Rows are points. The points of each table are mixes of a few directions, plus a little noise. Count the directions of each table, and those that both share. Where both have some left over, give the other angles between the two spaces (their principal angles), to ten degrees, smallest first.

First (4 x 2):
[[-0.02  0.10]
 [-0.02  0.10]
 [ 0.13 -0.67]
 [-0.09  0.46]]
Second, 4 rows:
[[ 0.07 -0.35]
 [-0.08  0.45]
 [ 0.09 -0.46]
 [-0.07  0.37]]
Directions: first 1, second 1, shared 1

First, 6 rows:
[[-0.22  0.30 -0.19 -0.27]
 [ 0.03 -0.16 -0.02  0.54]
 [ 0.13 -0.21  0.10  0.31]
 [-0.16  0.39 -0.07 -0.94]
 [ 0.07 -0.18  0.03  0.43]
 [ 0.15 -0.15  0.16 -0.07]]
Second, 7 rows:
[[ 0.10 -0.20  0.08  0.37]
 [-0.05  0.09 -0.03 -0.17]
 [-0.10  0.19 -0.07 -0.35]
 [-0.07  0.14 -0.05 -0.26]
 [ 0.31 -0.59  0.21  1.07]
 [-0.07  0.13 -0.05 -0.23]
 [-0.12  0.23 -0.08 -0.42]]
Directions: first 2, second 1, shared 1

First (8 x 6):
[[ 0.00  0.00  0.00  0.00  0.00  0.00]
 [-0.01 -0.02  0.07 -0.01 -0.01 -0.04]
 [-0.12 -0.16  0.64 -0.05 -0.04 -0.35]
 [-0.14 -0.17  0.70 -0.05 -0.05 -0.38]
 [ 0.26  0.35 -1.38  0.11  0.09  0.76]
 [ 0.03  0.04 -0.14  0.01  0.01  0.08]
 [ 0.04  0.05 -0.22  0.02  0.01  0.12]
 [-0.06 -0.08  0.33 -0.02 -0.02 -0.18]]
Second, 7 rows:
[[ 0.22  0.10 -0.30 -0.08  0.12  0.05]
 [-0.05 -0.78 -0.66  0.32  0.27  0.05]
 [ 0.10 -0.24 -0.02 -0.06 -0.17  0.23]
 [ 0.05 -0.40 -0.10  0.06  0.16 -0.14]
 [-0.27  0.64  0.45 -0.02 -0.18 -0.06]
 [-0.03  0.14  0.66 -0.15  0.06 -0.48]
 [-0.02  0.53 -0.03 -0.08 -0.26  0.35]]
Directions: first 1, second 4, shared 1

First, 10 rows:
[[ 0.07 -0.21 -0.40 -0.14  0.32 -0.73 -0.66 -0.26  0.26]
 [-0.03  0.07 -0.03 -0.03  0.15 -0.31 -0.05 -0.08  0.00]
 [-0.03  0.07 -0.13 -0.07  0.31 -0.64 -0.22 -0.19  0.06]
 [-0.18  0.52  0.19 -0.01  0.47 -0.92  0.31 -0.21 -0.20]
 [-0.03  0.10  0.02 -0.01  0.12 -0.24  0.02 -0.06 -0.03]
 [-0.07  0.22  0.39  0.14 -0.28  0.67  0.65  0.24 -0.26]
 [ 0.18 -0.54 -0.31 -0.03 -0.33  0.62 -0.48  0.11  0.27]
 [-0.05  0.17  0.23  0.07 -0.12  0.27  0.37  0.12 -0.15]
 [ 0.06 -0.18  0.01  0.04 -0.28  0.57  0.02  0.15  0.02]
 [ 0.07 -0.22  0.01  0.05 -0.35  0.71  0.03  0.19  0.03]]
Second, 8 rows:
[[-0.26  0.27  0.15  0.13  0.08  0.04  0.28 -0.01 -0.10]
 [-0.51  0.28  0.06  0.27  0.11  0.10  0.23 -0.05 -0.06]
 [ 0.29 -0.15 -0.01 -0.14 -0.18  0.43 -0.14  0.11  0.22]
 [-0.31  0.23  0.08  0.14  0.16 -0.23  0.22 -0.07 -0.16]
 [ 1.01  0.28  0.42 -0.63  0.05 -0.18  0.13  0.10  0.26]
 [-0.21 -0.25 -0.06  0.22 -0.29  0.41  0.11  0.13 -0.24]
 [ 0.24 -0.61 -0.61 -0.19  0.05 -0.24 -1.01 -0.17  0.46]
 [-0.25 -0.05 -0.03  0.17  0.02 -0.31  0.16 -0.04 -0.37]]
Directions: first 2, second 4, shared 2

First:
[[-0.18 -0.15 -0.26 -0.18  0.25  0.11 -0.06  0.00  0.00 -0.04 -0.47]
 [ 0.14  0.02 -0.38 -0.30 -0.27  0.41 -1.17 -0.32  0.34 -0.71 -0.01]
 [ 0.21  0.15  0.39 -0.03  0.00 -0.18  0.32 -0.08 -0.08  0.09  0.15]
 [-0.27 -0.16 -0.05  0.12  0.29 -0.13  0.57  0.25 -0.18  0.40 -0.29]
 [ 0.00 -0.01 -0.41  0.11 -0.44  0.31 -0.96 -0.05  0.28 -0.44  0.38]
 [ 0.21  0.17  0.33  0.11 -0.18 -0.14  0.15 -0.05 -0.03  0.04  0.39]
 [-0.20 -0.11 -0.03  0.15  0.17 -0.11  0.43  0.21 -0.14  0.32 -0.13]
 [ 0.34  0.16  0.05 -0.45 -0.10  0.21 -0.69 -0.44  0.21 -0.58 -0.08]
 [-0.01 -0.01  0.04 -0.08  0.11 -0.03  0.13 -0.02 -0.04  0.04 -0.15]
 [-0.13 -0.01  0.16  0.46 -0.07 -0.24  0.60  0.33 -0.18  0.48  0.38]
 [-0.11 -0.05  0.17  0.09  0.25 -0.21  0.68  0.17 -0.20  0.40 -0.16]]
Second (9 x 11):
[[ 0.27  0.25  0.42 -0.02  0.02 -0.18  0.28 -0.06 -0.02  0.22 -0.15]
 [-0.50 -0.71 -0.22 -0.79  0.14 -0.43 -0.46 -0.53 -0.43 -0.06  0.61]
 [ 0.31  0.23 -0.20  0.31 -0.21  0.28  0.24  0.17  0.14 -0.81  0.40]
 [-0.04  0.11  0.03  0.27  0.06  0.25 -0.01  0.20  0.17  0.32 -0.46]
 [-0.02  0.05 -0.16  0.01 -0.18 -0.36 -0.15  0.08 -0.05  0.20 -0.05]
 [ 0.29  0.33  0.23  0.28 -0.02  0.20  0.31  0.15  0.16 -0.05 -0.19]
 [ 0.01  0.10  0.12  0.18  0.08  0.19  0.05  0.12  0.12  0.27 -0.36]
 [-0.51 -0.37 -0.12 -0.13  0.22  0.06 -0.44 -0.02 -0.03  0.68 -0.46]
 [ 0.20  0.00 -0.09 -0.11 -0.11  0.00  0.17 -0.13 -0.08 -0.77  0.65]]
Directions: first 3, second 4, shared 1; angles 50, 70

First (11 x 14):
[[-0.44  0.13 -0.34 -0.19 -0.02 -0.07 -0.02  0.26 -0.17  0.16 -0.21 -0.13
   0.35 -0.19]
 [-0.07  0.20 -0.05  0.00  0.11  0.01 -0.04  0.00 -0.07  0.17  0.03  0.09
   0.06 -0.03]
 [-0.16 -0.46 -0.14 -0.15 -0.33 -0.08  0.08  0.20  0.06 -0.35 -0.25 -0.36
   0.11 -0.06]
 [ 0.59  0.62  0.49  0.38  0.53  0.17 -0.11 -0.52  0.03  0.42  0.55  0.66
  -0.45  0.25]
 [-0.12 -0.44 -0.11 -0.13 -0.32 -0.06  0.08  0.18  0.07 -0.35 -0.22 -0.34
   0.08 -0.05]
 [ 0.06  0.64  0.07  0.12  0.43  0.07 -0.11 -0.18 -0.14  0.51  0.25  0.43
  -0.02  0.02]
 [-0.26 -0.41 -0.21 -0.19 -0.32 -0.09  0.07  0.26  0.02 -0.30 -0.29 -0.37
   0.19 -0.11]
 [ 0.04 -0.41  0.02 -0.04 -0.25 -0.03  0.07  0.06  0.12 -0.34 -0.12 -0.24
  -0.05  0.02]
 [-0.20 -0.29 -0.17 -0.14 -0.23 -0.07  0.05  0.20  0.01 -0.21 -0.21 -0.28
   0.15 -0.08]
 [-0.49  0.31 -0.37 -0.19  0.09 -0.07 -0.05  0.25 -0.23  0.32 -0.18 -0.03
   0.40 -0.22]
 [ 1.05  0.12  0.83  0.52  0.30  0.22 -0.02 -0.70  0.30 -0.05  0.65  0.55
  -0.84  0.46]]
Second:
[[ 0.26  0.14  0.14  0.11  0.11  0.03  0.14 -0.05  0.29  0.23  0.10  0.08
  -0.41 -0.05]
 [-0.30 -0.08  0.01 -0.06 -0.13 -0.07 -0.04  0.07 -0.09 -0.17 -0.02 -0.04
   0.27 -0.08]
 [ 0.08  0.17  0.25  0.11  0.04 -0.05  0.19  0.02  0.38  0.19  0.17  0.09
  -0.38 -0.19]
 [-0.28 -0.11 -0.07 -0.09 -0.12 -0.04 -0.11  0.06 -0.20 -0.21 -0.07 -0.07
   0.34 -0.01]
 [-0.20  0.22  0.48  0.13 -0.08 -0.16  0.28  0.12  0.59  0.16  0.29  0.11
  -0.36 -0.43]
 [ 0.73  0.19  0.02  0.16  0.32  0.16  0.14 -0.17  0.32  0.44  0.06  0.13
  -0.72  0.16]
 [ 0.04 -0.34 -0.61 -0.22  0.01  0.15 -0.40 -0.10 -0.84 -0.34 -0.40 -0.18
   0.70  0.48]
 [-0.48 -0.25 -0.22 -0.19 -0.21 -0.06 -0.24  0.07 -0.48 -0.41 -0.18 -0.14
   0.72  0.06]
 [-0.16 -0.40 -0.64 -0.27 -0.08  0.11 -0.45 -0.06 -0.93 -0.47 -0.43 -0.22
   0.91  0.45]
 [ 0.16  0.22  0.31  0.16  0.08 -0.04  0.24  0.00  0.49  0.27  0.21  0.13
  -0.52 -0.21]
 [ 0.17  0.23  0.31  0.16  0.07 -0.03  0.24  0.01  0.50  0.29  0.22  0.12
  -0.53 -0.21]]
Directions: first 2, second 2, shared 0; angles 40, 90

First:
[[-1.59 -1.20  0.68  0.86 -0.39 -0.42  1.01  0.21 -0.56  0.62  0.58 -0.84
   0.41  0.42 -0.51 -0.02  0.54 -0.57]
 [-0.46 -0.35  0.20  0.25 -0.11 -0.13  0.29  0.06 -0.16  0.18  0.18 -0.25
   0.13  0.13 -0.14  0.00  0.16 -0.17]
 [ 0.62  0.47 -0.27 -0.33  0.17  0.16 -0.40 -0.08  0.22 -0.23 -0.23  0.33
  -0.16 -0.16  0.20  0.00 -0.21  0.22]
 [ 0.10  0.08 -0.04 -0.06  0.02  0.04 -0.07 -0.02  0.04 -0.05 -0.04  0.06
  -0.02 -0.03  0.04  0.01 -0.03  0.04]
 [ 0.24  0.19 -0.11 -0.14  0.06  0.07 -0.16 -0.02  0.09 -0.10 -0.09  0.13
  -0.06 -0.07  0.08  0.01 -0.08  0.10]
 [ 0.26  0.20 -0.11 -0.14  0.07  0.07 -0.16 -0.03  0.09 -0.11 -0.10  0.13
  -0.06 -0.07  0.09  0.00 -0.08  0.10]
 [ 0.62  0.48 -0.27 -0.34  0.15  0.17 -0.40 -0.08  0.21 -0.25 -0.22  0.34
  -0.16 -0.17  0.20  0.01 -0.21  0.23]
 [-0.29 -0.21  0.12  0.15 -0.07 -0.07  0.18  0.03 -0.10  0.12  0.11 -0.15
   0.07  0.08 -0.10  0.00  0.10 -0.11]
 [-0.19 -0.14  0.09  0.10 -0.05 -0.05  0.12  0.01 -0.05  0.07  0.07 -0.09
   0.06  0.05 -0.06  0.00  0.06 -0.06]
 [ 0.65  0.51 -0.28 -0.35  0.16  0.17 -0.42 -0.08  0.22 -0.26 -0.23  0.35
  -0.16 -0.18  0.20  0.01 -0.21  0.23]]
Second (10 x 18):
[[ 0.07  0.27 -0.08 -0.36 -0.08  0.49  0.25  0.02 -0.05  0.53 -0.18  0.22
  -0.04  0.14  0.07  0.31  0.24 -0.02]
 [-0.03  0.31 -0.04  0.06 -0.17  0.15  0.10  0.18  0.17  0.21  0.04  0.06
  -0.12  0.05 -0.16  0.07  0.16  0.01]
 [-0.23  0.34  0.24 -0.37 -0.68  0.27  0.11  0.72  0.16  0.78  0.09 -0.61
   0.10  0.22 -0.14  0.16  0.12 -0.75]
 [-0.26  0.27 -0.24  0.30  0.08 -0.04 -0.25  0.00  0.03 -0.20 -0.29  0.31
  -0.45 -0.12  0.03  0.33  0.14  0.36]
 [-0.40 -0.30  0.08 -0.33  0.02 -0.11 -0.41  0.04 -0.42 -0.04 -0.45 -0.33
  -0.02 -0.05  0.48  0.38 -0.15 -0.33]
 [-0.28 -0.36 -0.06 -0.25  0.31 -0.11 -0.39 -0.27 -0.49 -0.24 -0.54  0.02
  -0.10 -0.11  0.55  0.40 -0.14  0.02]
 [ 0.45 -0.31 -0.16  0.29  0.58 -0.17  0.14 -0.68 -0.04 -0.60  0.16  0.56
   0.09 -0.13 -0.02 -0.38 -0.11  0.65]
 [ 0.06  0.02 -0.12  0.04  0.17  0.06  0.02 -0.19 -0.05 -0.09 -0.10  0.27
  -0.09 -0.03  0.06  0.08  0.05  0.25]
 [ 0.42 -0.20  0.21  0.01 -0.06 -0.08  0.34 -0.04  0.21  0.00  0.57 -0.20
   0.44  0.08 -0.30 -0.62 -0.15 -0.15]
 [ 0.21 -0.04  0.17  0.58 -0.19 -0.45  0.09  0.20  0.49 -0.37  0.71 -0.30
   0.18 -0.05 -0.57 -0.74 -0.18 -0.03]]
Directions: first 1, second 4, shared 0; angles 60

First (10 x 24):
[[-0.23 -0.37  0.17 -0.05  0.06  0.23  0.02  0.10 -0.20 -0.42  0.10 -0.20
   0.07  0.09  0.07  0.03 -0.21  0.00 -0.49  0.03  0.22 -0.05  0.10 -0.50]
 [ 0.22  0.13 -0.16  0.00 -0.16 -0.21 -0.24 -0.07  0.16  0.42 -0.17  0.29
  -0.05 -0.35 -0.01 -0.15  0.13  0.02  0.51  0.33 -0.11 -0.16 -0.12  0.57]
 [ 0.11 -0.02 -0.45 -0.18 -0.09 -0.05 -0.21  0.14 -0.08 -0.10 -0.08  0.03
   0.13 -0.21  0.50 -0.16 -0.07  0.01 -0.14  0.51 -0.24 -0.23 -0.14  0.02]
 [-0.45 -0.77  0.93  0.29 -0.02  0.25  0.41  0.10 -0.07 -0.28  0.17 -0.23
  -0.32  0.21 -0.66  0.23 -0.34 -0.04 -0.20 -0.44  0.55  0.16  0.22 -0.46]
 [ 0.06 -0.17 -0.03  0.07 -0.21 -0.17  0.04  0.12  0.12  0.18 -0.08  0.10
  -0.20 -0.21 -0.01 -0.04 -0.09 -0.02  0.30  0.24 -0.13 -0.09 -0.12  0.29]
 [ 0.04  0.05 -0.41 -0.29  0.10  0.14 -0.37  0.01 -0.23 -0.30 -0.02 -0.04
   0.37 -0.10  0.53 -0.16  0.00  0.04 -0.45  0.41 -0.04 -0.23 -0.01 -0.27]
 [ 0.05 -0.24 -0.23  0.08 -0.31 -0.27  0.30  0.34  0.14  0.06 -0.06 -0.05
  -0.34 -0.12  0.23  0.01 -0.26 -0.07  0.17  0.29 -0.42 -0.05 -0.24  0.18]
 [-0.02 -0.21  0.11  0.10 -0.15 -0.09  0.14  0.11  0.08  0.08 -0.02  0.01
  -0.21 -0.08 -0.10  0.03 -0.12 -0.03  0.17  0.07 -0.04 -0.02 -0.06  0.12]
 [ 0.09  1.48 -0.10 -0.02  0.75  0.14  0.37 -0.54  0.02  0.00  0.29 -0.26
   0.41  1.09 -0.24  0.35  0.68  0.01 -0.28 -1.55 -0.11  0.79  0.29 -0.40]
 [ 0.12  0.13  0.18 -0.02  0.03  0.02 -0.46 -0.31  0.04  0.38 -0.12  0.34
   0.15 -0.31 -0.31 -0.15  0.27  0.07  0.41  0.13  0.33 -0.15  0.09  0.43]]
Second (11 x 24):
[[-0.06 -0.07 -0.10 -0.12 -0.18 -0.38  0.13 -0.14 -0.05 -0.19  0.01 -0.15
  -0.09 -0.03  0.23  0.00 -0.23  0.04  0.10 -0.05 -0.36  0.15 -0.18  0.02]
 [ 0.38  0.20 -0.50  0.68  0.03  0.70 -0.23 -0.16 -0.01 -0.05 -0.08 -0.23
   0.24  0.05  0.23  0.01  0.04  0.09  0.07  0.17  0.09 -0.31 -0.12 -0.02]
 [-0.15 -0.04 -0.20 -0.47 -0.07 -0.28 -0.55 -0.60 -0.26 -0.22  0.04 -0.04
   0.27 -0.29  0.19 -0.19 -0.05  0.17  0.14  0.16 -0.27  0.02 -0.12 -0.06]
 [-0.19 -0.23  0.00 -0.33 -0.15 -0.17 -0.13 -0.18 -0.28 -0.24  0.05 -0.25
  -0.01 -0.15 -0.24 -0.08 -0.32  0.07  0.00 -0.06 -0.31  0.21 -0.29 -0.38]
 [ 0.04 -0.24  0.23  0.19 -0.12  0.44  0.10  0.29 -0.24  0.02 -0.05 -0.36
  -0.20 -0.06 -1.03 -0.01 -0.41 -0.02 -0.02 -0.25  0.03  0.22 -0.44 -0.60]
 [ 0.00 -0.05  0.36 -0.19 -0.21 -0.37  0.02 -0.06 -0.07  0.22 -0.12  0.04
  -0.21 -0.26 -0.67 -0.11 -0.21  0.02  0.40 -0.21 -0.08  0.28 -0.29  0.13]
 [ 0.08  0.13 -0.43  0.39  0.20  0.39  0.10  0.13  0.26 -0.04  0.11  0.04
   0.11  0.32  0.74  0.19  0.33 -0.05 -0.25  0.22  0.07 -0.33  0.35  0.10]
 [ 0.35  0.47  0.11  0.58  0.36  0.09  0.67  0.60  0.48 -0.07 -0.12  0.40
   0.14  0.59  1.29  0.22  0.47 -0.21 -0.66  0.05  0.79 -0.40  0.77  0.68]
 [-0.19 -0.12  0.78 -0.32  0.20  0.02  0.20  0.56  0.05  0.33 -0.01  0.35
  -0.19  0.03 -0.85  0.00  0.14 -0.17 -0.28 -0.22  0.55  0.16  0.25 -0.14]
 [ 0.00  0.23  0.10 -0.39  0.06 -0.46 -0.38 -0.41  0.01  0.08 -0.07  0.39
   0.26 -0.23  0.35 -0.17  0.28  0.08  0.17  0.15  0.15 -0.09  0.22  0.52]
 [-0.25 -0.28 -0.35 -0.03 -0.13  0.04  0.06 -0.02  0.12  0.15  0.23 -0.19
  -0.32  0.02 -0.25  0.16 -0.03  0.00  0.31  0.03 -0.65  0.11 -0.16 -0.25]]
Directions: first 4, second 6, shared 2; angles 40, 80
